Each row is a point. Each copy is the shape, with its points in the same order, turned, moved and blurred by noise. Is it also mirrored, or only turned?

Shape, 7 rows:
[[ -1.3 -33.8]
 [ 18.5  -4.3]
 [ -0.2  34.3]
 [-36.8  14.6]
 [ -7.7 -33.9]
 [ -0.5   8.7]
 [-14.3  -2.3]]
Copy 1:
[[ 24.8 -39.5]
 [ 31.9  -4.7]
 [  4.2  26.4]
 [-26.7  -5.1]
 [ 17.9 -42.5]
 [ 12.1   1.8]
 [  2.1 -14.6]]
Copy 1 is: only turned
Copy 2 (7 x 2):
[[-22.8 -22.8]
 [-16.3   4.2]
 [ 33.5  19.4]
 [ 37.0 -21.9]
 [-14.9 -28.7]
 [ 11.8  -2.8]
 [  7.1 -18.2]]
Copy 2 is: mirrored
Copy 3, 7 rows:
[[-30.1  -6.2]
 [  3.9 -13.2]
 [ 33.2  16.7]
 [  2.9  44.3]
 [-34.1   0.3]
 [ 10.3   8.3]
 [ -5.0  18.4]]
Copy 3 is: only turned
Copy 4, 7 rows:
[[-19.0 -18.9]
 [ 17.7 -20.9]
 [ 41.7  16.6]
 [  6.2  35.1]
 [-23.1 -14.4]
 [ 19.7   1.4]
 [  1.2   8.8]]
Copy 4 is: only turned

Shape (9 x 3):
[[-17.2  17.3 -22.3]
 [ 38.1 -20.6   2.7]
 [ 16.5  11.1 -18.4]
 [-13.2  16.4   0.4]
 [ 26.7  27.6  10.1]
 [-13.2  -6.0  15.7]
 [-18.5 -17.9  21.9]
 [ 41.1 -13.1 -24.4]
 [  9.3  30.7 -22.0]]
Copy 1 (9 x 3):
[[  8.6  -2.3 -32.6]
 [ 11.2 -26.7  31.0]
 [ 25.8 -13.5  -8.2]
 [  0.2  12.6 -15.8]
 [ 32.6  12.4  13.3]
 [-18.9   9.5   0.2]
 [-33.3   8.2   8.3]
 [ 23.7 -42.1  13.7]
 [ 35.1  -1.7 -18.0]]
Copy 1 is: only turned
Copy 2:
[[-39.1 -22.3   3.8]
 [ 18.8  21.8  -9.0]
 [-20.5   7.7  -7.4]
 [-24.2  -9.8  22.4]
 [-27.8  30.5  19.4]
 [  5.7 -18.1  25.7]
 [ 11.4 -33.7  27.0]
 [ -1.6  18.1 -32.2]
 [-46.8  12.2  -3.1]]
Copy 2 is: only turned

Shape, 8 rows:
[[ 15.7  -1.2  20.2 -16.9]
 [-19.8  21.6   0.2 -13.3]
 [ 35.6 -31.1  37.9 -15.8]
 [ -0.3  28.1  12.1   6.2]
 [  5.5  14.4  14.8 -19.3]
 [ 15.1 -29.4   0.0  -0.5]
 [ 15.7 -12.1 -12.7  10.2]
 [-44.6  25.0  -7.5  22.6]]
Copy 1:
[[ 13.1 -21.2  25.4 -20.3]
 [-10.8 -13.2  27.7  17.6]
 [ 37.9 -17.3  26.6 -54.4]
 [ 17.1  -7.4  16.3  21.1]
 [  6.5 -23.4  23.2  -4.9]
 [  5.7   4.2   3.6 -39.3]
 [  3.1  11.3  -7.9 -23.7]
 [-16.7  26.3  28.6  40.1]]
Copy 1 is: mirrored
Copy 2:
[[ 18.3   2.1  18.7   8.6]
 [-15.5   5.3   7.4 -20.6]
 [ 49.9 -10.3  32.0  31.8]
 [-20.3   5.6  11.8   9.5]
 [  0.3  14.2  15.4  -0.8]
 [ 26.2 -29.8  -0.1  11.2]
 [  9.2 -22.9 -12.4  17.3]
 [-53.6 -20.8   6.3 -22.0]]
Copy 2 is: only turned

Shape (9 x 4):
[[ 11.0  -2.9 -16.8  39.6]
 [-38.6   2.6  -3.5 -14.8]
 [-18.5  -0.5  11.3 -19.0]
 [  6.8  20.8 -21.5  13.7]
 [ 21.5 -14.9 -14.9 -14.0]
 [-21.2  23.3  43.0   0.1]
 [-29.8  13.4  17.6 -11.7]
 [ 23.8 -31.2 -39.6  16.4]
 [-18.6  -1.1  19.1 -20.0]]
Copy 1:
[[ 25.7  30.4 -24.2  21.2]
 [-35.5  -2.9 -15.3  -6.3]
 [-21.8 -13.2   1.9   5.1]
 [ 24.6  -6.8 -33.0  14.7]
 [ 22.0  -1.9  10.1 -19.2]
 [-34.8 -16.2   3.1  41.2]
 [-28.0 -16.5  -8.8  16.4]
 [ 38.7  32.8  -6.3 -19.2]
 [-22.0 -16.5  10.7   5.4]]
Copy 1 is: mirrored
Copy 2 (9 x 4):
[[-14.5  -6.2  30.0  15.3]
 [ -4.2  -3.5 -41.4   2.8]
 [  6.7   1.3 -28.2 -12.3]
 [-14.5  17.0  14.6  11.3]
 [ 30.7   8.7   7.5  14.8]
 [-12.3  -1.3 -18.6 -55.5]
 [ -6.7   1.6 -34.0 -23.0]
 [ 17.6 -10.1  27.9  45.8]
 [ 13.8  -6.8 -30.2 -20.0]]
Copy 2 is: only turned

Shape, 11 rows:
[[-11.6  16.7 -25.9  -9.5  -3.6 -37.6]
 [  1.4  13.1   4.8   2.2 -12.5  28.9]
 [ 14.3 -10.9  21.5 -36.5  -7.4   7.6]
 [ 19.1 -12.9  18.8 -18.1  -2.7   8.6]
 [ 33.3 -47.5   7.2  -1.0   2.8  16.1]
 [ -2.2  30.7 -34.3  -7.3 -10.5 -20.2]
 [-10.9   4.9 -28.9  32.4  -6.6   0.5]
 [ 25.8 -37.7   5.3  -4.4 -34.9  22.8]
 [ 48.9 -29.6  16.5   1.0  -2.1   9.7]
 [-10.6   3.5 -43.6 -20.5  14.0 -15.7]
 [-17.3  -3.5  -8.6   5.9  -4.3 -17.1]]
Copy 1 (11 x 6):
[[-23.5  14.8 -13.7  11.5  23.4 -39.2]
 [  5.7  19.7 -14.7  23.9 -14.1  21.8]
 [ -5.9 -17.9 -22.5  -1.0  14.2  27.0]
 [  7.2 -17.4 -25.8   4.3   5.3  18.7]
 [ 23.4 -34.1 -36.5  -5.8 -23.9   8.4]
 [-22.0  31.9 -29.1  20.5  17.9 -30.8]
 [  0.9  27.6 -10.0  19.4 -28.0 -27.9]
 [ 23.7  -3.0 -38.4 -24.0 -20.5  20.9]
 [ 37.7 -27.8 -38.3   6.0  -6.6  12.2]
 [-41.7   3.0 -31.4  14.2  -2.0 -34.9]
 [ -6.3   5.8   3.2   5.6  -2.8 -22.6]]
Copy 1 is: only turned
Copy 2 (11 x 6):
[[  7.0   1.2   0.3 -10.7 -16.9 -48.2]
 [ -9.5  14.0  -8.8  -7.0  29.3  17.1]
 [-14.8  14.3  18.7 -42.6   0.1  15.7]
 [ -9.6   0.9  11.9 -33.9   4.4  23.4]
 [  6.3 -24.6  -2.8 -49.1   2.9  40.6]
 [ 20.4   9.6  -1.9  -8.2   5.8 -45.9]
 [ 15.6 -13.4 -28.6   7.8   5.0 -16.0]
 [ 24.0   8.9 -11.0 -27.2  -6.3  48.0]
 [ 13.0 -21.1  20.6 -34.4  10.3  37.7]
 [  4.5  -7.8 -20.7 -35.8  -2.2 -47.5]
 [ -9.2  -5.7 -11.3  -2.8 -18.7 -13.2]]
Copy 2 is: only turned

Shape:
[[-40.7   1.7  14.6  30.7  25.3 -13.8   4.1 -28.5]
 [-28.4  18.6  25.4  34.8  -6.4  -5.9 -28.3 -24.9]
 [  2.5  -3.9  13.6  -8.7  -6.9 -18.9  -9.1   7.1]
 [ 17.5  20.1 -27.7  54.3  11.5   6.6   5.0 -10.0]
 [ -9.9  27.0 -37.3  20.1  -0.3  13.7  24.1  -2.5]
 [ 18.2  -4.9  -4.4 -13.2  13.6  23.2  -5.1  35.0]
 [  1.5   5.4  23.0 -26.7 -14.0  -2.7   0.4  13.2]
 [ 11.5  -4.8  -8.8  -7.6   1.1 -12.1 -28.0   7.4]
 [ 41.6  10.3 -19.1  -4.3   4.2  16.2   8.6 -20.7]
 [-64.3  53.4  26.5  22.8  23.6  -3.9 -14.7 -26.5]
 [ 32.9  14.5 -15.6  26.4   9.3  20.0  23.4  12.1]
 [-21.6 -21.7   5.5  -7.6  -7.2  25.6  -2.2  -7.3]
 [ 26.2  -6.3 -34.9  43.9  21.7  20.0  20.0  -7.7]
 [  7.2  -9.8  -4.5  -4.1  11.4   4.0 -10.4   1.5]]
Copy 1 (14 x 8):
[[ -6.1   6.3  38.9  38.6  -8.1 -13.4  15.4  34.5]
 [-18.9 -20.6  45.3   3.9  12.4  -4.5  13.9  40.7]
 [ 19.6 -10.4   5.0  -7.4  13.9   8.0  15.3   2.6]
 [ -6.4   8.8  51.5   1.3  -9.1  -1.4 -50.9   5.7]
 [ -9.3  13.0  16.2 -11.9 -37.6 -13.6 -29.1   4.4]
 [  6.9  32.6   3.5 -28.2  18.7  13.8   0.0 -24.5]
 [ 23.5  -6.6   8.8 -27.9   2.6   6.3  28.4  -4.5]
 [  2.6 -11.7   1.8  -4.6  24.0   6.1  -2.3 -17.3]
 [  6.9  -0.4  40.2 -15.4 -13.3   3.7 -14.1 -45.0]
 [-23.4   1.0  42.7   6.7   0.8 -56.2  31.3  55.3]
 [ 16.1  26.0  36.7 -22.6 -13.4   9.6 -32.0 -13.7]
 [-19.6  11.2  10.4  -5.0 -11.0  27.0  29.5  -2.3]
 [ -3.5  31.8  46.1  10.0 -17.1  15.9 -49.6 -16.9]
 [  0.8   7.0  12.8  -1.6  10.3   8.6   5.7 -16.7]]
Copy 1 is: only turned
Copy 2 (14 x 8):
[[ 25.4   0.1  -6.5 -10.4   9.7 -14.4 -24.5 -51.5]
 [ -6.1  26.7   7.1   0.9  21.4   4.6 -47.3 -38.7]
 [ 18.3  23.8  -7.3  17.5  -5.7   9.4  -6.4   4.2]
 [ -6.1 -42.4   4.2  23.7  25.8  11.0 -23.1 -25.0]
 [-23.5 -37.7  -2.9  27.7  -5.3 -10.6   7.8 -27.2]
 [ -0.8 -20.3  13.9  -2.6 -26.6  27.5  12.7  11.7]
 [  4.8  23.2 -10.9  10.9 -33.1  17.7  -6.4   3.9]
 [ -1.2   9.7  -2.4   2.3   6.5  21.8   3.6  13.2]
 [-13.8 -30.3 -31.3  13.8  -8.8  25.0 -10.6  -0.5]
 [ -5.2  31.9   2.3 -10.4   7.7   1.9 -18.5 -93.5]
 [ -2.3 -53.2   0.1  29.9  -4.8  25.9 -12.1  -5.9]
 [ -6.5   4.5  -2.7 -25.8 -25.9  -8.6 -19.0  -2.9]
 [  2.7 -70.5  -3.8  11.6  11.4   8.9 -10.5 -10.1]
 [  7.8  -8.3   0.5 -10.0   1.5  17.1  -3.1   3.3]]
Copy 2 is: only turned
Copy 3:
[[-36.5 -24.3 -28.6  33.1   7.3   2.6  -4.3  15.6]
 [-19.7   7.3 -43.5  21.8  -9.3  29.6 -16.5  13.7]
 [ -6.8  10.4 -11.1  -7.7 -10.0  -7.0   6.5 -20.0]
 [ 13.2 -30.3 -14.1  -8.2  -2.5  -6.9 -59.4  21.1]
 [ 23.4 -39.1  -1.7 -11.8  16.6   8.8 -16.8  18.4]
 [  0.1  -2.5  15.5 -43.3 -29.5 -19.3   8.7  10.9]
 [ -7.6  22.8   2.7 -21.4  -1.2   2.6  21.9 -10.9]
 [ -2.5  -5.0  -8.0 -15.5 -31.2  -4.7  -2.7 -24.2]
 [  4.5 -11.2  35.5 -19.8  -7.1   4.9 -36.6  -7.3]
 [-45.2 -22.7 -54.4   9.2  14.7  50.3   3.6  32.4]
 [ 14.3 -11.6  13.3 -29.7   1.7 -19.3 -36.6  21.6]
 [ -0.9   1.6  14.8  18.5 -18.6   5.0  19.8  15.0]
 [ 13.1 -35.6  14.8  -2.2  -7.9 -25.0 -51.8  24.0]
 [ -9.6  -9.1   6.3  -9.1 -25.5  -7.7  -3.9  -2.7]]
Copy 3 is: only turned
